Each row is a point. Each copy is the shape, with its points in the same order, stretched, turned, moved and blurred by noise. Some copies are also mirrored. Which?

Shape:
[[ -2  -7 -22]
 [ -3 -15  16]
 [ -7  39   5]
 [-11 -33 -26]
 [ 49 -11  12]
 [ 15 -43 -23]
 [ 10 -24   4]]
Copy 1:
[[ -3  20  29]
 [ 12 -25  20]
 [-34  -5 -25]
 [  3  12  58]
 [ 53   5 -14]
 [ 32  21  54]
 [ 29  -8  27]]
Copy 1 is: mirrored
Copy 2 (7 x 3):
[[  3 -40 -30]
 [-13 -23  -7]
 [ 32 -18  21]
 [-15 -60 -39]
 [ -9  24 -32]
 [-21 -34 -54]
 [-12 -19 -26]]
Copy 2 is: mirrored
Copy 3, 7 rows:
[[ -6  -2 -22]
 [  1 -24   3]
 [  3  20  19]
 [-18 -18 -30]
 [ 40 -20 -18]
 [  1 -26 -42]
 [  7 -24 -16]]
Copy 3 is: only turned

Shape, 9 rows:
[[-15  24   6]
 [  7  26  32]
 [ 28  -5  -7]
 [ -4  32 -18]
 [-19 -17  -8]
 [ 57 -30 -29]
 [ 13  18 -18]
 [ -2  -6  40]
 [-14 -35 -18]]
Copy 1:
[[ 36  14  -2]
 [ 58  -5  -4]
 [ -7 -22 -22]
 [ 25  22 -34]
 [-19   9  17]
 [-49 -42 -49]
 [  6   0 -37]
 [ 30  -4  37]
 [-42   4  14]]
Copy 1 is: only turned
Copy 2:
[[ 11  -2  23]
 [-20   2  26]
 [-11  30 -18]
 [ 19  25  24]
 [ 18  -7 -22]
 [-13  60 -50]
 [  9  34   7]
 [-28 -16  -3]
 [ 24  -5 -43]]
Copy 2 is: mirrored

Shape, 8 rows:
[[ 15 -10  26  21]
 [-10 -26   8 -17]
 [-10 -28 -26  21]
 [  1  11 -42 -11]
 [-12  29  36  47]
 [ 20  35  22  13]
 [ -4  24 -11  14]
 [ 16  36 -11 -16]]
Copy 1:
[[ 18   1  28   3]
 [ -5  12   8 -30]
 [-22 -33  17  -9]
 [ -2 -28 -31  -9]
 [  0   9  25  51]
 [ 32   6  -2  24]
 [ -1 -12 -12  21]
 [ 25  -2 -32   4]]
Copy 1 is: only turned
Copy 2 (8 x 4):
[[ 20 -19  25  11]
 [-17 -44  -1  36]
 [ 19 -11 -13  60]
 [-14   8 -37   2]
 [ 30  26  51  12]
 [ 15  10  26 -26]
 [  8  18  -4   3]
 [-18   7 -16 -36]]
Copy 2 is: only turned

Shape (9 x 4):
[[  6  40  -7  -8]
 [ 16  -7   5   0]
 [ -1   1 -16 -17]
 [  6   8  11  35]
 [  3  25  15  49]
 [ -9   0   4 -15]
 [  4  -7  -5  31]
 [ 10  -7   8 -13]
 [ 15  -4   2 -17]]
Copy 1:
[[ 26  -4 -26 -22]
 [  0 -18  -8   3]
 [ -1   9 -15 -22]
 [ 35 -29  19  24]
 [ 59 -37  23  33]
 [  0   6 -14   1]
 [ 21 -23  24  20]
 [ -6 -10 -17  -2]
 [-10  -5 -19  -8]]
Copy 1 is: mirrored
Copy 2 (9 x 4):
[[  0  45  29 -13]
 [-16  14  -2   1]
 [  4  28 -20 -17]
 [  5  -1  33  17]
 [ 16   1  60  24]
 [ -9   5  -6 -24]
 [ 18   4   4  16]
 [-24  11  -9 -10]
 [-21  22 -14 -12]]
Copy 2 is: mirrored
Copy 3, 9 rows:
[[-27   0  -1 -35]
 [-20 -21  -1  11]
 [ -4  -9  22 -18]
 [-21  -6 -38  21]
 [-26   2 -58  17]
 [-13   4  20  -1]
 [  0 -12 -26  17]
 [-21 -16  14  12]
 [-22 -19  19   2]]
Copy 3 is: mirrored
Copy 4, 9 rows:
[[ -4  20  24   7]
 [ 10 -18   6  -3]
 [-18  -8   0   4]
 [ 28  14  -6   9]
 [ 39  36  -5  17]
 [ -8   5  -4  -9]
 [ 12  -3 -21  21]
 [  1 -15   5  -9]
 [ -2 -19  13  -7]]
Copy 4 is: mirrored

Shape:
[[ 18  -3   5 -31 -18   5]
 [ -5  13 -21  30  -7  13]
 [  2   1  27 -10  -2   0]
 [ -5  11  21 -15  -5  12]
 [ 15  -6  29 -11  -5  12]
 [ -2   2 -18  -1  31 -44]
 [-14   1  15 -31 -11   4]
 [-26 -17  -4  10  10 -25]
 [-14 -14   2   1  19   5]
 [-11 -21   0   7   7 -26]
 [-24 -11 -23  -3  23 -19]]
Copy 1, 11 rows:
[[-10  26 -33  -1 -11 -18]
 [-21  -8  -2 -26 -22  30]
 [-10  29   1   6  -1 -23]
 [-24  22 -11  -2   7 -22]
 [-17  22  -9  14 -14 -23]
 [ 37  21  13   0  19   4]
 [-13  25 -18 -13  15 -36]
 [ 19   6  24 -24   7 -14]
 [  0 -12   0  -4   9 -15]
 [ 20  12  21 -14  -5 -14]
 [ 22 -10   2 -20  22  -8]]
Copy 1 is: mirrored
Copy 2:
[[  3   7  31 -30   3 -15]
 [ 14  -4 -19  13  -1 -36]
 [ 17   3  19  -5  13  10]
 [ 25  17  17  -8  19   0]
 [ 26  -8  16 -20   7   9]
 [-60   5   0  22  22   0]
 [ 13  36  22 -14   8   4]
 [-19  18 -17  19 -16  11]
 [  1  14 -24  -3   2  14]
 [-19   5  -8  10 -16  10]
 [-36  28 -24  10  -1   3]]
Copy 2 is: only turned
Copy 3:
[[ -6  -4  31 -13  -2   2]
 [ -2  26 -22  10   3 -51]
 [-13  -7  -2  -6 -17  20]
 [ -4   0   4  -9 -27   9]
 [-20   1  11  -8 -20  19]
 [ 19  -8 -43  11  41   7]
 [  0 -12   3 -27 -21   7]
 [ -6  -3 -49 -16  21  -5]
 [ -1  23 -31 -15   4   4]
 [ -8  -7 -37 -10  22   4]
 [ 19   7 -44 -20  35  -8]]
Copy 3 is: mirrored
Copy 4:
[[ 13 -16  -4 -35 -10  14]
 [ -3  11 -31   8  15 -34]
 [ 14  16  13 -13   0  15]
 [  1  17   0 -20  10  20]
 [ 24   1  12 -21  14  14]
 [  2  15  32   9 -41 -21]
 [ -6   6  -1 -17  -5  35]
 [  3  11  13  32 -23  -2]
 [ -3  -3  21  10   7  -3]
 [ 12   2  17  23 -25  -6]
 [-17  -1  18  20 -22  -5]]
Copy 4 is: only turned

Shape (11 x 6):
[[-27  15  14 -17  10   1]
 [ 20  14  30 -18  20  15]
 [ 11  -1  11 -17  13   3]
 [ 15  22  15 -12  -1  -8]
 [  8  20 -53 -28   1  -2]
 [ 12  17  -9  26   3  -4]
 [  7 -43  32  12   3  20]
 [ 17  25 -44 -17   5 -39]
 [-13  -8   9 -24  23   3]
 [ -5   8   2 -20  -8   1]
 [  9 -15  15 -17  -2   6]]
Copy 1, 11 rows:
[[-27  19  31 -19 -22   0]
 [-36   9   6 -21  29   2]
 [-25   0  -8 -11   5  -1]
 [  0  -4  16 -23  10   8]
 [ 30  14 -31 -45 -22 -11]
 [ 11  -6  14   6   4 -28]
 [-39 -14  -8  52   5  -3]
 [ 39 -17 -19 -60 -29 -10]
 [-39   9  -4 -13 -18  -3]
 [ -4   9   1 -15 -14  14]
 [-17  -5 -10   9   6  14]]
Copy 1 is: only turned
Copy 2, 11 rows:
[[ -6  20  14  27 -35 -23]
 [ 23   6   0  53   0  10]
 [ -1  -1   9  34   1   3]
 [ 14 -25  -4  35 -15 -12]
 [-54 -25 -32  34  -2  -9]
 [ 15 -27 -29 -13  -4  -6]
 [ 17  13  40 -15   9  42]
 [-38 -51 -31  28   4 -45]
 [-18  26  23  32  -6  -9]
 [-14 -10  11  26 -24  -4]
 [ -5  -6  25  23  -3  16]]
Copy 2 is: mirrored
Copy 3 (11 x 6):
[[ -4 -32  -7  -7  -6 -21]
 [ 17  -6   1 -28   1   9]
 [  5  -6 -16 -15  -4   6]
 [  6 -11   8  -2 -10  10]
 [-40  -9 -15 -18  -4  26]
 [-15   3  10  14  13   3]
 [ 30  -9 -35  16  24  -8]
 [-40   9   2  -4 -22  14]
 [  3 -19 -24 -21   0 -16]
 [ -2 -25 -15  -1  -2   3]
 [ 13 -13 -23   2   2   5]]
Copy 3 is: only turned
Copy 4:
[[  6  18  25 -13 -23  24]
 [ 22  -2  11  24 -44  41]
 [  5  -5   9  19 -22  28]
 [ 32  -2  12  22 -27   5]
 [ 28 -36  -5 -11  20  -4]
 [ 25   2 -31   9 -13 -11]
 [-48   5  -7  25 -44  31]
 [ 42 -15  -1  18  35 -19]
 [ -9   9  20   2 -16  43]
 [  3  -7  18   1 -21   3]
 [-14  -9  13  21 -27  18]]
Copy 4 is: only turned

Shape (14 x 8):
[[ 27  10  26  16  23  13  -2 -18]
 [-11   4  15  29  -9   2  -7  -9]
 [-13   7  27 -15   0  20   1 -19]
 [ 11  24  -5 -12  13  16  -7  -7]
 [-14 -15  21 -17 -12 -21   1  36]
 [-25  25  36  -8  20  -9  22 -10]
 [-22 -20  14  38 -16  11  21   1]
 [-19  31  28  35  16 -25  -8  -3]
 [-27 -18  -8   0  29 -18 -12  18]
 [ -9  13  20   6  24  22  28  28]
 [ 21  35 -13 -17  29  26 -12  13]
 [  5 -10  30  38 -18 -20  29   7]
 [ 23  27 -19   1  -2  -5  -3 -16]
 [-11 -20 -17 -10 -13 -23   7  -2]]
Copy 1:
[[  1  41  -6  13   1  48   6  11]
 [  9   8  13  26 -17  16   0  20]
 [-16   5  19  11  -3  26  26  19]
 [-29  24   0  16  -8  24   5 -11]
 [-25  10  11 -29  12 -31  -6  12]
 [-26  23  32  22  20  23   0  17]
 [ 29 -11   7  28   5 -12  13  36]
 [-14  36  25  29  -5  29 -34  15]
 [-27  -1  -5  -2  12   5 -32  11]
 [-27  34 -10  31  20   3   4  25]
 [-47  44 -23  18  -8  33  -9 -14]
 [ 32  23  15  10  16 -14   6  16]
 [ -5  22   5  11  -4  15   1 -31]
 [  6 -24  15 -14  16 -20  -1 -13]]
Copy 1 is: only turned
Copy 2:
[[ -5 -44  -7  -3  17 -18  -9  -4]
 [ -1   0 -33   5 -11 -18   6  12]
 [ -2 -28  -6 -26 -25  10  17  14]
 [ 21 -19  14 -19 -10   1 -15 -19]
 [-11  41  25 -12  -1   2   4  37]
 [-10  -4 -22 -60   1 -14  24   5]
 [ -4  16 -36  19   4   3  40  21]
 [ -8  10 -49 -32   6 -48  -7   8]
 [-24  43  -7 -25  15  17 -15  -6]
 [ 32  -1  -2 -25  35  10  21  12]
 [ 45 -24  29 -22   7   6 -33 -27]
 [-17  18 -21  21  17 -36  33  24]
 [ 13  -8  11   1 -19 -20 -15 -36]
 [-32  37  10   2 -19   7  10 -14]]
Copy 2 is: mirrored

Shape:
[[ 15  17 -12  19 -42  23  16 -20 -17]
 [ -8   3  12 -18  33 -22  14  10 -18]
 [-33   1   7 -29  16 -10 -12  29   7]
 [ 34  11 -22  -2  -4  54  18  -6   8]
 [-14  -8  15  14  14  36  41 -30 -21]
 [ -4  -7  24  22  24 -21   0  25   0]
 [  1   3 -21  13 -20  38  12 -20   9]
 [-10 -29  -5 -18  -1  -4  -8  33  -4]
 [ 19 -32  -8 -26  -5   7 -15 -14  20]
 [ 17  15 -21   7 -24  12  25  -8  16]
 [ -6  -5  45  -1  18  -2 -16  18  -5]
 [ 21 -18  -9 -27 -31  18  24  15  19]
 [ 17   2   0  13   6 -12  -7  27 -27]
 [-32 -30  -7 -23  22  -5   1  23  20]]
Copy 1:
[[  6  13  -1  39   1 -35  11 -45  -9]
 [-11 -21 -27  -3   1  17  12  28 -33]
 [-24 -29 -19 -30  -2  10  14  36  20]
 [ 60 -16   5   1 -24  -6 -13 -56 -17]
 [ 26 -51  -6  47  -1 -25   1 -10 -48]
 [ -9  -2  11  -4  -9   7 -14  44 -16]
 [ 26 -16  -8  14  -6 -34  -7 -34   9]
 [  6 -19  15 -13  14   9  28  28  17]
 [ 27  -5  -5 -19  43  -5  -9 -26  21]
 [ 14  15  -5  -1  -6 -40  -1 -33 -13]
 [-19 -23  21   3   7  22 -15  16  -3]
 [ 22 -13  22 -15  16 -28  28 -37  -3]
 [ 16  14  11  10  -9  28   7  10  -9]
 [ -7 -34 -10 -36  -3  -4  12  47  12]]
Copy 1 is: mirrored
Copy 2 (14 x 9):
[[  7   5  43   8 -36  -6 -26 -18   9]
 [-12  14  14 -17  13  25  10  24 -15]
 [ -6 -16  -6 -33  13  30  -1  15 -29]
 [ 42  17   7   0 -44   3   3 -10  -3]
 [ 41  21  57  12  -2  17  13  -1  -5]
 [-15 -10   9  -9  23  11  -4  44  15]
 [ 32  -1  26   9 -21   4  -9 -30   6]
 [ -9 -23   0 -25   4   5  20   3 -13]
 [  8   7  -7 -19   3 -21  -3 -29  -6]
 [ 16  10  18 -15 -28   4 -20 -26  22]
 [ -4 -10  10 -17  23   1 -14  52 -12]
 [ 18  -3  11 -44 -21 -14   6 -21   5]
 [-28  -9   4   3 -12   7   0  35   3]
 [  9 -14  -6 -32  24  23  23  -8 -11]]
Copy 2 is: only turned
Copy 3:
[[ 23  12  36  -6 -10  -8 -58  14 -24]
 [ -7   2 -13 -33  -6  -5  20   9 -10]
 [-39   2 -10  -6 -14  11  27   5   3]
 [ 16  -5  -1   8  14  15 -44  44 -22]
 [ 32   8  27  -4  16   4   8  32 -22]
 [ 12  -3 -15 -28 -28  11  19  10  15]
 [ 19   9  20  19   0   9 -35  17 -24]
 [-22  17  -7  -1  -4   2   4  11  22]
 [-12   0 -13   8  18   6 -26 -14  10]
 [ 16  15   0  -9  -4  25 -37  14 -28]
 [ -9 -19   4 -23 -11   8  21   7  25]
 [-14  25  -9  -8  23  38 -28  22   3]
 [  9   3  -4 -27 -27 -17 -17  17  10]
 [-25  12 -25  11   3  21  31   4  10]]
Copy 3 is: mirrored
Copy 4, 14 rows:
[[  4  33  40  35   2  22  10  24 -12]
 [-24 -46 -12 -39  15  -6  14   4   7]
 [ -4 -29  -7 -39 -13 -16 -26   9  34]
 [ 32  22  16  16  -1  38  -6 -23 -15]
 [-23   1  26 -19   4  -5  59 -32 -19]
 [-38 -31 -12  -2  11 -29  16   1  31]
 [ 18  32  22  16 -19  12  11  -3 -11]
 [  0 -37  14  -9 -12  -7  -5   5  40]
 [ 24 -25  20   4 -10 -29 -33  -9  -1]
 [ 30  28  14  16   6  19   8  18  -4]
 [-55 -30   7 -10  13 -43 -22  -4  28]
 [ 42   3  39  16  22   6 -13   1  22]
 [-23 -31   6  19  11  11   3  18  17]
 [  6 -33  -7 -30 -21 -26  -1 -13  32]]
Copy 4 is: only turned

Shape:
[[ -9  17 -30 -14 -20  -9 -28  -7  12]
 [ -6 -22   4  -2 -14   9  11  18 -12]
 [ -1  14 -24 -38  -9 -14 -15 -23  24]
 [-11 -17   7  12  -6  14   3  13   3]
 [  9  -4 -27  -7   8  -7 -24  -4   9]
 [-39  19   1  23  24 -23  16   0 -25]
 [ 11  -1  23  17  -6   8  -8   9   7]
 [  9  23 -27 -31   3  -7  -7   3  10]
 [-17  15  -2  16  18  -4  13 -25 -38]
 [ -1 -11  -3  -4 -10  -9 -11   5  14]
 [ -4 -17  22   2  -2  20 -11  12   1]
 [ -8   0   2  18   0  28  -1   8   7]
 [ -6  -5  11   6 -18   3 -10  23 -18]
 [-11  19 -18  15   6 -19  22 -20 -20]
 [ -4  14 -23 -24   9  -7 -13 -21   0]]
Copy 1:
[[ 18  16  -8  27 -10  20   0 -36 -36]
 [-13  -7  32  -7  -3 -12  15  10  21]
 [ -1  24 -37  40  14  31  18 -25 -36]
 [ -5 -17  24  -3 -16  -7 -12  15  18]
 [-13  12 -21   0 -10  24   3 -12 -38]
 [ 33 -10  48 -19   4  47 -14 -34  10]
 [  8  -7  14 -17 -21  -8 -11  37   3]
 [ -6  40 -21  23  26  18  17 -31 -23]
 [ 39  -2  16 -42  -6  35  25 -25   7]
 [-11  -4   6  11  -9  10  -3   8 -17]
 [-12  -7  12  -5 -28  -2  -6  35  23]
 [  7  -9  11  -6 -19  -9 -22   8  19]
 [ 10   1  42 -12 -21  -7   6  10  12]
 [ 38  -1  17 -24  16  26  21 -38 -14]
 [  4  23 -28  10   6  37  22 -30 -23]]
Copy 1 is: mirrored
Copy 2 (15 x 9):
[[-11 -17 -24   9 -13   1  -5 -25  16]
 [ 10  25   9   2   9  15   0 -10   0]
 [-12 -16 -33   9 -10  -7  -2  -6  35]
 [  8  18   8  -2   3   4 -12  -6  -5]
 [  5  -5  -9  16 -11 -16   9 -12  -8]
 [-28 -21  10 -22  35  21 -11  14 -36]
 [ -2   1  20  -2 -24  -1  -8  -8  -2]
 [ -3 -22 -11  -4   1   2  13 -25  20]
 [-28  -5   7 -28   6  17   8  14 -39]
 [  1   1  -2  18  -6  -5 -11  -9  11]
 [ 17   8  13   0 -16   6  -7  -4  -2]
 [ 12   9   5 -21  -4   6 -11 -20  -7]
 [  0   3  15   5 -10  25 -11 -15  -5]
 [-39  -5  -4 -24  19   6   1   4 -19]
 [-11 -16 -22  -1  -5   1  10  -2   3]]
Copy 2 is: mirrored
Copy 3:
[[-22  -8 -15  -2 -16 -17 -20  44   6]
 [-16  11  21   9  -6  15 -38 -11 -17]
 [-19 -12 -11  23 -19 -13   9  52  19]
 [-11  11   0  -7  -8  16 -33 -30  -8]
 [ -9 -28 -27  14   7  -8 -14  22  -6]
 [-15  60 -19 -47  31  14  -5   3 -51]
 [ -9 -18  12 -24 -10  13 -13 -39   1]
 [ -5 -23  -2  15   1  -4  -2  46  15]
 [ 17  41  -4 -26  16  17   7  17 -56]
 [-33 -10  -5   7 -10  -4 -19  -2  -2]
 [ -9 -11   7 -17 -19  31 -29 -27  -9]
 [ 12   5  -8 -18  -6  19 -30 -29   2]
 [-22  -8  23 -23 -12  16 -35  -8 -19]
 [  0  46  -3  -6  23 -14   9  16 -30]
 [  0  -4 -18   7   0   1   7  46  -9]]
Copy 3 is: only turned
